Rows are points. To make a cloud, some directions were put in groups of two or more. Within a group, all points are equally far from the middle, so they leave a hole (a ring in 2 directions, a hollow ball in 3). The other directions are filled evenly. Then the cloud was stretched, turned, moved and blurred a little. Count the holes, and give their numbers of directions, smallest first.

Cloud:
[[ -3  43]
 [ 32  27]
 [-26 -59]
 [-55 -26]
 [ 55 -28]
 [-29 -53]
 [ 49 -16]
 [  3 -32]
 [ 45  -5]
 [-12  35]
 [ 63 -20]
 [-70 -31]
 [ 24 -77]
 [-16 -57]]
Holes: 0

Cloud (21 x 3):
[[ 30  55 -43]
 [ 30  67  13]
 [-31 -35  37]
 [ 27  67 -22]
 [-38  44 -34]
 [-17  46 -50]
 [-32 -47   4]
 [ 43 -35  46]
 [ 48 -51  -6]
 [ 43 -50 -20]
 [ 65  39  23]
 [-24  13 -62]
 [ 59 -28  36]
 [-42   3 -48]
 [ 80   0  -4]
 [ 57 -40  25]
 [ 31  -8 -66]
 [  8  71 -16]
 [-24  28  58]
 [  5  69  22]
 [-37 -37 -24]]
Holes: 1 (3)

Cloud (29 x 4):
[[  48    1  120   17]
 [ -13   25   54  -40]
 [  25   17    3  -64]
 [ -10  -14  -22   35]
 [   1    4   49   71]
 [  -4  -21  -26   12]
 [ -41   89   18  -20]
 [  40  -15   62    9]
 [  45  -27   25   49]
 [  79   16   26   25]
 [ -51  -11  -56  -33]
 [  17  -64  -18   52]
 [  11   24   -5   25]
 [ -36   69   46   18]
 [  49   15   41   37]
 [  14  -12   14   64]
 [ -33   58  -11   66]
 [  47   27  -16  -42]
 [-107    7   33  -35]
 [   9  -22   24  -15]
 [  51  -42  -48  -12]
 [ -28   59  -28   76]
 [  32   81    2   70]
 [  34  -32   -9  -54]
 [  34   53   12   41]
 [  66    9    8  -15]
 [ -12  -56    6   19]
 [  47  -43  -42    5]
 [   4  -69   34  -12]]
Holes: 0

Cloud (56 x 6):
[[-17 -45  39 -12 -82  50]
 [ 19  51  85  45  12  23]
 [-18 -42  15  33  47  81]
 [ 33 -48 -40 -12 -20 -49]
 [ -3 -51  -7  31 -29  91]
 [ 45 -52 -39 -34 -22  29]
 [ -1 -56  69   8 -39 -39]
 [-53  29   2 -35 -44 -20]
 [ 10  11 -32  13  18 -68]
 [ 21 -32  31  76 -26 -41]
 [ -1 -63  38  40 -65 -12]
 [-63  -3 -49  18  17 -18]
 [-78   0  43  -1 -43  -8]
 [ 32  25  45  78  39   5]
 [ 49 -39  42  63  39  19]
 [-24  31 -59 -24 -21  16]
 [ 34 -26  39   3 -88 -11]
 [-16  52  68  32  -2  70]
 [-17 -69 -45 -34 -26   0]
 [ 18 -43  46 -16 -81  45]
 [ 31  65  47 -41  -9  28]
 [ 45 -19 -53  -5 -28 -37]
 [-32 -26 -37 -57 -26  45]
 [-66   9  25 -20 -67  14]
 [-29  25  -9  20  71 -16]
 [ 52  -9  38  18 -83  21]
 [ 13  17  49  -8 -16 -74]
 [ 65 -28  18 -57   3  29]
 [ 45 -37 -28  52 -52   9]
 [ 31 -27  39   9 -86 -17]
 [  2  64  36 -31 -52  38]
 [-17 -23 -31 -35  14  78]
 [-45 -40  31  54  54  51]
 [ 24  64  50 -40  13  22]
 [ 16 -39  55   7 -58 -47]
 [  6  66  51 -19 -42  48]
 [ 13  42  -4  10  68  19]
 [ 33 -13 -52  25 -13 -51]
 [ 14   9  -2  75 -50 -27]
 [ -7  35 -25  62 -51  22]
 [-21 -61  13  32  65  41]
 [-25  47  52 -27 -37  70]
 [-31 -40  19 -33  68  25]
 [ 61 -26  31 -31  51  -8]
 [ 57 -25  65 -51  13  18]
 [-40  16  -9 -61 -41  40]
 [ 28 -43  25 -25  20 -67]
 [ -9  44 -10 -50  11  52]
 [-12 -38  40 -56  47  40]
 [ 38 -16  -4  43  53 -47]
 [  8 -51  72  -5 -22 -49]
 [ 60 -34 -51  11 -30  14]
 [ -4  60  27 -27 -65  26]
 [ 55  36  44  44 -36  47]
 [-57 -51  49 -30 -18 -22]
 [-73 -30  42   7 -57   8]]
Holes: 3 (2, 2, 2)

Cloud, 84 rows:
[[  -4  -21   27   38   34  -27  -11  -46]
 [ -26   51  -45  -43    7  -55  -40  -58]
 [ -30  -13   56   -6    3   21   29   53]
 [  33   65   30  -20   13   -8  -94   -1]
 [ -16   20   88  -35   15   29  -55   37]
 [  39   48    2  -36   15  -40   -1   -6]
 [  19   60  -54  -23  -11  -57  -73  -39]
 [  11    4   38  -33    3   22 -111   58]
 [   6   24   20   12   -3  -62 -104  -46]
 [  -5  -31   52    3  -42    6   35   27]
 [   9   52   32   61   34   -6    3   26]
 [  -8   61   31   57   19  -68   12   31]
 [  -2  -45   -1  -78   50  -65  -76   12]
 [  23   45   54  -27   22  -34  -61  -70]
 [  -5  -24  -59  -33   10   22   27  -12]
 [ -42   23  -38  -23  -20   -2  -35  -11]
 [  36    8   -1  -34   70    5   -6   41]
 [ -11   61   69  -18   98   35  -50  -69]
 [ -37   41  -41  -78   54   42   11  -60]
 [ -45    0    3  -13   18  -19    8  -15]
 [ -23   19  -26  -55   17   42   -9  -37]
 [ -33   79   16   11   29   -9   12  -23]
 [  41   -2   -6  -65  -18   22   43  -19]
 [ -31   86  -14  -14   32   -6    5   43]
 [  21   84  -28  -68   37  -22  -47  -62]
 [  14   67   61   13   25  -13  -38  -34]
 [  41  -28   75   17  -63   50   24  -30]
 [  49   70  -45  -32  -48   48 -107  -50]
 [ -37    3  -60   31   -5    5  -57    7]
 [  -7   48  -65   20   22  -27  -10    8]
 [  -7   22   75  -22   31  -41  -17  -37]
 [  57   22  107  -41   -3  -55   49   37]
 [ -51   41   20   46   46  -38   33  -19]
 [ -27    8  -41  -34   59   -9   35  -34]
 [ -15   47   -7  -28  -10  -40  -89  -34]
 [ -22   90  -34  -46    5  -23    1  -84]
 [  14   -4  -15  -93   35   43   36  -31]
 [  62    8   25  -11   -8   58   32  -21]
 [  83   60   21  -45  -34   19  -60  -47]
 [ -28   38  -13   12   40  -12   41   33]
 [   6   70   -9  -21   43   50   13  -36]
 [ -38   47   53   25  -16   45   -3  -33]
 [  15   77  -49  -45  -13  -10  -84  -23]
 [  11   88  -10  -75   47   47   -5  -38]
 [  -2   35    8  -59   -2   -9  -64   44]
 [ -12   34  -22  -25  -35  -40  -15  -63]
 [  59  -44  -55   -9  -90  -23   21  -31]
 [ -39   52  -50  -16   60  -66  -38  -20]
 [ -80   55   32   39   47   30  -63   49]
 [  53    9   36   10  -49  -17  -84  -70]
 [   6   -1   -6   32  -51  -18  -36  -27]
 [ -18    7   62  -17   16  -50   11   22]
 [ -20  -11   19  -13   34   11    4   64]
 [ -13   -8   -1 -103   69   35   31   44]
 [ -35  -46   40  -79    6   70  -40  -52]
 [ -17   -1  -68  -33   31   -3  -64   -5]
 [  33   68    4  -65  -27   55  -10  -23]
 [  -5  -30  -32  -97   13   31  -61   13]
 [ -44   43  -84   29   32   10    4    1]
 [ -53   37   54  -22  -40  -17    1   -5]
 [  21   69   35   61  -13   -7  -39   20]
 [  10    0   12  -50  -18  -38   58  -22]
 [  49   44  -49  -16    7   21  -65  -55]
 [  37  -28   22  -10  -71  -76  -30   -2]
 [ -30   -4    2   67  -40   -5  -62   44]
 [  -9   29    0  -55  -16    0  -83  -39]
 [ -10   30  -33   62  -45   15  -43   -4]
 [ -24   16   -2   21  -57  -30  -40    0]
 [  26   31  -54   27   53  -37    1   27]
 [ -22   61  -14   11  -46   -1   17   58]
 [ -15   73  -13  -17   12  -69  -84   -1]
 [  45   69  -21   23   52   57   18  -67]
 [  37    8   40    9  -42  -54  -66   -3]
 [  -7   -8   33  -60   28  -12  -38  -46]
 [ -10  -10  -31   35  -64   -4  -54   26]
 [ -12   49   36   44    0    2  -51   39]
 [   4   -7   12   10  -59  -44  -25  -62]
 [ -26    0   32  -59   45  -35  -55  -55]
 [ -10   -5    4  -69   49  -41  -43   44]
 [  42   42    2  -61   18   27  -61   58]
 [ -22    5   12  -72  -82  -16  -38   37]
 [  53   11   -3   44  -45   44  -29  -36]
 [  26   56   64   15   23  -46  -11  -36]
 [  31   78   -5   -2   -5   36   39  -71]]
Holes: 0

Cloud:
[[  62   15   38  -65   41  -14  -40  -50  -32]
 [  12   24  -38    7  -36   49   14  -14   -2]
 [  59   62    3  -67  -26    5    1    9    9]
 [ -71  -15  -31  -74   30  -44  -58  -19   45]
 [  -6   14    1    5   60  -41  -67  -46   -6]
 [ -18   -4  -39  -62  -21  -50  -58   15  -25]
 [ -29  -26   15  -26  -58    4  -75  -16    8]
 [  28  -16  -66  -51  -68   32  -21  -59   -8]
 [   0   10  -61  -80  -41    9  -25  -54  -37]
 [ -10  -70   48  -51  -55   44  -75  -48   21]
 [  30  -32  -50   37    6   21   23   31   20]
 [   0   55   19  -57   16    1  -63  -72   29]
 [ -29    0   44  -37   58    5  -15   66  -16]
 [  -2   17  -24  -23    6   16   50  -20   -9]
 [  -5   23  -64   -8    5   18  -86   19    6]
 [  88   38  -78  -63   34  -16  -89  -28   25]
 [  14    3  -50    3   49  -15   24   -5   97]
 [ -51   79  -32   11   -9   31   21  -31  -23]
 [ -28  -15  -21   41  -26  -55  -46  -14   37]
 [  82  -25    9  -33   54   25   38    4   20]
 [ -65    6  -78   24  -15  -27  -61  -32   28]
 [ -20   45   -5  -58  -81   67  -19  -23  -20]
 [ -14   17  -45 -101  -16  -48  -11  -70   18]
 [ -62  -31  -45   -9  -20  -38   25   -3  -68]
 [   0   43  -85  -53   17  -12  -83  -46   -7]
 [ -26   33   -4  -79    1   66  -22   10  -27]
 [ -44   42   15   40   32    1   -6  -31   49]
 [  11  -35   19  -85   -4  -30   -3  -95   49]
 [ -29    2   42   -2   22   23   -3   64  -15]
 [  33    3   28  -70   21   59  -60   25   72]
 [  -1  -54  -77  -68  -22  -42   -4   22  -22]
 [  -4   55    6  -11   51  -40   38   24   83]
 [ -42  -12  -10  -48  -32  -55  -68  -15   53]
 [ -38   -5    9   58    7   32  -14    2   15]
 [  14   18   82  -56   17    2  -18  -48   32]
 [   9  -65  -10   23   14  -12    8   45  -33]
 [  48  -47  -42  -81  -20   -8  -81  -37   18]
 [  30  -39  -82   21   44   -4  -34   52   21]
 [ -23   43  -15  -88   13   -1  -38  -52   45]
 [ -45  -62  -76    0   56   -4  -99  -20   13]
 [ -16   14   27  -98  -22   -8  -82  -54   27]
 [  17   20  -36  -18   43  -14  -96   29   -3]
 [  28  -54  -63  -81   12  -11  -17   19   76]
 [ -41  -23  -86   12   48   30  -54   20   24]
 [ -52   45  -28   40   -1  -10   42   33    8]
 [  76  -66   29   10  -13  -28  -11  -18  -64]
 [  -5  -11   -5  -38   19   42   -7   85   21]
 [  12   -4    3  -70   12  -85   -3   31   66]
 [  25  -56   -2   18    4  -17  -62   25   35]
 [  30  -35  -51  -40   26  -48   28 -103   36]
 [   8   23  -58  -57    4  -79    1   43   -1]
 [  66  -14  -76  -47  -35    3  -39  -46   32]
 [ -24  -44   -1 -111   20  -17  -89   -2  -10]
 [ -10   36  -29  -64  -20   39  -85  -52   40]
 [ -49   12  -60  -47  -71    9   -5   -2  -61]
 [ -26  -35  -41    6    6    2   29  -26   50]
 [  45  -58   63  -43    5  -50   -8  -49   21]
 [   1   38  -42   -6   -1   15   18   -5   38]
 [  29  -14  -10  -72   -6  -43  -93   31    3]
 [ -37   48  -56  -20   37  -24  -27   39  -25]
 [  33   -5  -15  -67   57  -16  -36  -11   18]
 [  -6  -46  -34  -28  -30   -9   14   31   47]
 [  38  -45  -30 -100   -7  -28   46  -50  -37]
 [  28  -55  -10  -12   50   69  -83   -3  -11]
 [  21  -34  -60  -60   69   48   -6    3   32]
 [  -1  -64  -16  -81   33  -19 -104  -17   13]
 [ -20  -49  -42  -71   34  -77   43   24   -9]
 [   4    3  -19   29  -14  -27  -34   11   59]
 [ -78   50   37  -69   17    0  -24    0   56]
 [ -23    2  -15  -35  -17    9  -19  -60   44]
 [ -34  -44   21  -42   36   28  -64   12   59]
 [  57   16  -49  -28   -2   25  -30  -34   42]
 [ -14   54   42  -27   -2   31  -42  -36   51]
 [ -23   57   -3   -4  -46   -2    6   -9    1]
 [   2   40   61  -28   10   -1  -39  -22    0]
 [  64   30  -75  -46   43  -50   20  -61  -28]
 [  -1    7  -30    4    2   33   26  -57  -55]
 [  16   54   -6 -107  -20    5   -3  -47  -36]
 [ -44    4   -7  -47   11   35    5   35   56]
 [  25    6  -42 -108   -7   17  -63    3  -14]
 [  79   50  -45   26  -24   -6 -101  -17   -3]
 [ -36    8  -68   38  -15  -23  -86  -41   20]
 [ -10   58  -38  -18   12   -6  -28   25   52]
 [  27   11   -6  -35   -8   15  -10  -31   33]
 [ -24   56  -27  -27   29   13  -46   -2   63]
 [ -43  -22   15   60   19   24  -31   19  -25]
 [  81   26  -74  -58   10   13  -29  -13   42]
 [   0  -32   58  -32   28   48  -18   -3   61]
 [ -72   10   -3   -2   37  -17   -1  -35  -22]
 [  30   21    0  -30  -11  -11    7   35  -15]
 [  45   76    1  -78   22   22  -17  -10   50]
 [  10  -62   22 -109   24  -11  -39  -11  -20]
 [ -35    2  -68  -62   39   -7  -22  -19   35]
 [ -21  -30   -4  -91   26    7  -64  -38   34]
 [ -83   34   79  -60   16   26  -38   20   52]
 [  53   57  -31   26  -23   43  -49   45  -13]
 [  50  -48    8  -23    1   41  -95  -49   23]
 [ -46   13   -5  -84    9  -42  -71   14  -31]
 [  26  -46  -40    2  -24  -30  -49    9   51]
 [  33   37   -4   13  -14  -67  -31    7  -48]]
Holes: 0

Cloud:
[[ -30  -17  -14  -65   25    6   23  -13   19]
 [ -12   51  -49   10  -19   41   37  -68   69]
 [ -11  -22   13  -36  -60   36  -99  -57   29]
 [ -67   38  -77  -21   43   10  -36   -5    0]
 [ -21   47   27   44  -62   38  -57    2   -4]
 [ -42   -6  -41  -28   26  -64   -4   10  -49]
 [ -24  -44  -29  -54   -8    8   -8  -20  -20]
 [   0   53   57    7  -66   17   -5  -54  -48]
 [ -10   42  -35  -13  -48  -25   17    6  -32]
 [  65   93   -2  -66  -16   11   39   -7   94]
 [ -59    8   31   27   28  -35   49   25   37]
 [ -16   80  -24  -43   -3  -11   78   -9   -6]
 [  64  -16  -15   82  -30   53   12   18    8]
 [ -30   59  -11   -1  -18  -46   -4  -50    3]
 [ -23  -54  -41   74  -60   33    2  -25  -18]
 [ -62   32    4  -34  -68    9  -24  -19  -30]
 [   9   18  -30   35  -78  -55  -30  -12  -12]
 [ -44    2  -47  -70  -36    6   -3    0   10]
 [  21  -77  -24    8   -4   54  -19    1   52]
 [  21  -85  -46  -26  -38   51   -8  -13  -15]
 [  -8  -62  -43   25  -36   26   41  -39   15]
 [ -42   14    9   30    9  -36  -93   40   14]
 [ -32   15   15   30 -112   13  -76    3  -33]
 [ -12  -42   14  -24   26   37   -8   14   79]
 [  44   49  -47    0   58   -2  -59   28   28]
 [ -19  -59  -49   76  -25  -32   14  -39   13]
 [ -24  -59  -35   13   -6   33   -1  -31   54]
 [  47   36  -45  -38   -1   12  -43  -42   58]
 [  59   56   13  -65   38  -11   18  -15   68]
 [ -80   20   53   -8   -7   15   37   45    5]
 [  45   66  -14   -8  -53   -6   -4   29   13]
 [ -37   39   28  -35   38  -31    5  -44  -48]
 [ -44  -16  -17  -40  -99   16   12  -18    8]
 [  42  -10   -2   -9    9   65   10   58   37]
 [  59  -34  -42  -20   50  -46   38    9   90]
 [ -48   21   -2   11    3   10   -2  -76   60]
 [  44   27  -34  -82    7   84   -8    7   -4]
 [ -13   26   19  -42    0   -2  -60  -74   77]
 [ -53  -29  -16   46   13  -14   -8   80   11]
 [ -75   76  -13  -22  -37   18  -21  -31   27]
 [ -21   15  -48  -10   -9  -98   35   13    1]
 [ -18  -96    1   50  -23   -7  -10   24  -79]
 [ -53   25    3  -20  -83    2  -31  -52  -11]
 [ -34   20    7   27  -39   45   -5  -89   25]
 [  30   27  -22  -49   62   22  -84    9    8]
 [ -31   16   12    8   21  -53   71   21   21]
 [  62   30   40   20  -37  -22   56  -10    8]
 [  45   30   26  -45    5    6    4   23   49]
 [ -18   23  -10  -34   23  -94   30  -77   18]
 [ -44   -4   17   55   53  -53   13   24   40]
 [  28   25  -40  -46   98  -29  -69  -19   49]
 [   0   27   12  -18   -7   66  -91   -5   60]
 [  22   82    7    1    2   10  -46   14   64]
 [  -9  -66   50   65   12  -23  -33   38   26]
 [ -52  -71   12   37  -40   48  -11  -50    6]
 [  79  -48  -24    4   -3  -49  -78  -24    4]
 [ -38   81   25  -29  -53    6   71   33   21]
 [-112  -49   -6    5   21  -32   -7   17   55]
 [ -19  -53  -53  -15  -25    9   20   -2  -59]
 [ -18   12  -56  -57   61   -2   71   -3   11]
 [ -33   82   28   38   33    9   18   13   50]
 [  -4   12   24   48    6   24  -61  -43  -75]
 [  45   11  -65  -66   12    0  -20  -19   30]
 [  40    6   87   -8   -3  -44  -14  -18   34]
 [  33    1  -26  -65    2   45  -64    5   -1]
 [  46   43   -9  -69   32   76   10   52   12]
 [  -6   24  -39   28   53  -16   86   26    7]
 [  89  -27  -31   19  -19   14   21   39  -15]
 [  53  -17  -16   46   80  -18  -75   -8   15]
 [ -25   72   44   11    8   -3  -62   17   35]
 [  -5   28   -3  -29   56   33  -74  -17   70]
 [  42  -45   -9   42  -77    3   10   58   23]
 [ -58  -18  -18   64   10  -49  -28   28   29]
 [  41   22   24   75  -36   -9   69   -6   70]
 [  26   -7   39   42   53  -36   17   18   90]
 [  61   55   -8  -46   48   13  -35    5    9]
 [  59   28  -17  -21   34  -24  -10   35  -13]
 [ -47   94  -23  -43   34   -9    4  -21  -19]
 [  22   52   57  -19  -30   39   20   35   -5]
 [  44   53   22  -62   -1  -22   23  -11  101]
 [  28   46   37  -57   93  -39  -38    6   32]
 [  16  -22  -49   81  -84   35   35   39    1]
 [  22   33   73  -52   32   20  -18   20   23]
 [ -15   21   -9  -44   10    6  -82  -28   74]
 [ -60   -6   29   43   15  -50 -101   29   14]
 [-110  -37   -7   42  -24  -20  -51   17   28]
 [  73    5   59   14   17  -68  -16  -46    3]
 [  17  -83  -51   31    1   -5  -46    4   90]
 [  10   -3   -6  -17  -34   44   69  -55  -35]
 [ -18   66   50  -10  -22  -14  -27   -1  -17]
 [  27   38    6   -4  -12   36  -83   12   25]
 [   5   60  -34  -64  -46   39  -35  -28   75]
 [ -12   59  -11  -29   30  -40   16  -88   -4]
 [ -27  -53  -28    4  -39  -69  -28  -22  -57]]
Holes: 2 (2, 2)

Cloud:
[[ -58   22   26   48  -13  -49   -5   64  -32]
 [  -3  -68   26  -39  -90   14   39   -8  -38]
 [  58  -51   36   20  -39  -44   -2   -2   42]
 [ -44   45  -24   33   71  -12  -13   -6  -19]
 [  -4  -43  -19  -84  -42    0   -4    0  -86]
 [  56  -39  -62   23  -20   35  -10  -20   27]
 [ -21  -14   34  -50   10   81   26  -22  -15]
 [ -66 -103    6   22   28   -1   10   -7   34]
 [ -70 -100   20   -2  -54   33   -3  -10   18]
 [ -32  -30  -49   18   18   38    3   -8   78]
 [  17  -18  -42  -29  102   -6   10  -19   29]
 [ -39    2   16  -45  -20    5  119  -26   -1]
 [  23   -3   -8   22   18  -48   55   31   80]
 [  14  -93   19  -36  -27   13   42  -54  -41]
 [ -36   31  -36  -32   18   60    5    9   31]
 [ -13  -15  -37  -44  -40  -21    7   -6  -99]
 [ -61  -70  -35  -21   10  -25  -15  -35   60]
 [  25  -76  -12  -36    5  -71  -11  -15  -34]
 [  39  -96   -5   33  -24   11   63    8   -7]
 [ -42  -71    8    6  -49   24  -14  -54  -46]
 [   0    6   66   34  -87    2   28  -32   31]
 [ -67  -69    3   79   -6   19   54  -20   -4]
 [  10  -62  -16  -45  -49   -5   -6   70  -32]
 [ -51  -51  -29    7   34   74   40  -17  -22]
 [  54  -46   28   63  -43   55   14   14  -11]
 [ -39    0    2  -89  -14   37    7  -52  -53]
 [ -32   30   63  -19  -28   25  -21  -51  -35]
 [ -46   -5   -5  -83  -58   -7   79   -8  -30]
 [  22  -22   27  -31   17   88   -2  -58    3]
 [ -63   10    5  -60   18  -39   52  -39  -50]
 [   5  -89    9  -38   36  -10   23   58   -7]
 [ -15  -83   21   87  -49  -32   23    9   33]
 [  -5   11  -11  -10  -19  -69   83  -61   26]
 [ -49  -78   13   28  -23  -38   32  -53  -27]
 [ -65   17   -9   79   21  -20   11   51   14]
 [ -50    5   -8    3   38   77   23    1   23]
 [  -4   24   20   81   39   41   -4  -19  -80]
 [ -79  -29    3    9   43  -51  -21  -30   51]
 [  22   48  -71   -5   -9   44   25   28  -41]
 [  32  -11    7  -26   33   14  -34   12   72]
 [  53  -27   45  -41  -57   40   24  -28  -14]
 [ -38    2   66   29   18    8  -17  -52  -48]
 [  69   22   13   18    5   44   41  -73  -10]
 [  -6  -20  -22  -36    5  -70   14   47  -60]
 [  15  -46  -23   -2  -78  -29   18  -35  -43]
 [   3   21   50  -64  -37  -49   -2   -8  -29]
 [ -19   -4   21   95   34   30   12   -8   18]
 [  20  -19   20   47  -42   41  -61  -45  -56]
 [  -9  -32    2   93  -25  -13   -1  -43   -2]
 [  -7  -67   52    9   -1    9  -31   44   53]
 [  57  -23   42   37  -40   28  -51  -29   11]
 [  28   15  -42  -15   27   79   70  -48  -37]
 [ -10    7  -36  -85  -59  -37   46   10   10]
 [  45  -24   -8   16   14   63  -85  -23    5]
 [ -22   34  -34  -23  -45   42   77  -69    6]
 [ -21    9  -30  -71   54  -23   42    3  -78]
 [  27  -83  -53    0   10  -19   25  -52   27]
 [ -34   34  -54  -52  -29  -28   10  -47   43]
 [  -6  -99   18  -46   39  -34  -31    4    5]
 [  48   -3   18  -25    6  -37   61  -51  -47]
 [ -26   -6   28  -86   -3  -61  -18   27    8]
 [ -71   40  -10   51  -57   47   34   -5  -37]
 [ -60  -28  -32   13   -6  -66   46   67  -16]
 [ -43    2   17   25  -66   47  -33  -38  -39]
 [   4  -57  -42  -21   69   21   73  -11    3]
 [  56   12   -4   27   20  -43  -33   66  -20]
 [  95  -36    9  -19   39   15   -6  -55   34]
 [  27   -2  -67    0  -17   68   51    5   14]
 [ -28  -54   34    5  -32   78  -38    2  -16]
 [ -20  -79  -22  -42   -7   -5  -44  -46  -28]
 [ -65   76   11    5    8   33   23  -27  -20]
 [  51   31  -40   26    5  -28  -63    9  -29]
 [ -22  -23  -25  -73   31   13   27   13   67]
 [  27  -25   20  -13   22  -30    3  -13   99]
 [ -49   28   70  -18    1  -39   13   28  -38]
 [  33  -35  -45   -1   40   30   14  -38   69]
 [  52    3   48   13  -27    3   59  -13  -54]
 [ -29    5   12  -60  -13  -32   -5  -84   41]
 [ -33   11  -31  -69   65  -37  -25  -26  -31]
 [   7  -35   13   48  -72   -2  -15  -28  -64]
 [ -10  -77  -12    7   73  -13   22  -58  -17]
 [ -14  -53   66  -40  -80  -13   24  -38   24]
 [ -17  -31   64   54  -40  -47  -34   -7   10]
 [  64  -46   22  -32   15  -72  -29   20  -31]
 [  25  -69  -16   72   44   11   23    8  -64]
 [  -9  -19    3   27  102   18    1  -60  -20]
 [ -45    4  -17   16    3  -31  -42  -52  -38]
 [  -9  -64   -2   57   -1  -49   54   60   15]
 [  16  -66  -57   44   39   35   19   34  -36]
 [  72  -36   16   82   -4   61    6    7  -38]
 [  64   14   29  -32  -47   65   21   -2  -42]
 [ -15  -80   14  -73  -20  -35   12   -5   81]
 [ -27  -55    2  -30   64  -59   31  -46   25]
 [ -15   -3    2   81   -4   14   46   69  -20]
 [ -30   -7  -65  -35  -21   20  -30  -19  -54]
 [ -42  -80  -36   39   19  -39   83  -17   40]
 [ -70    6   50   45  -75  -16    7   -5  -47]
 [  -7  -42   34   44   -4  -73  -14   53    1]]
Holes: 2 (4, 4)
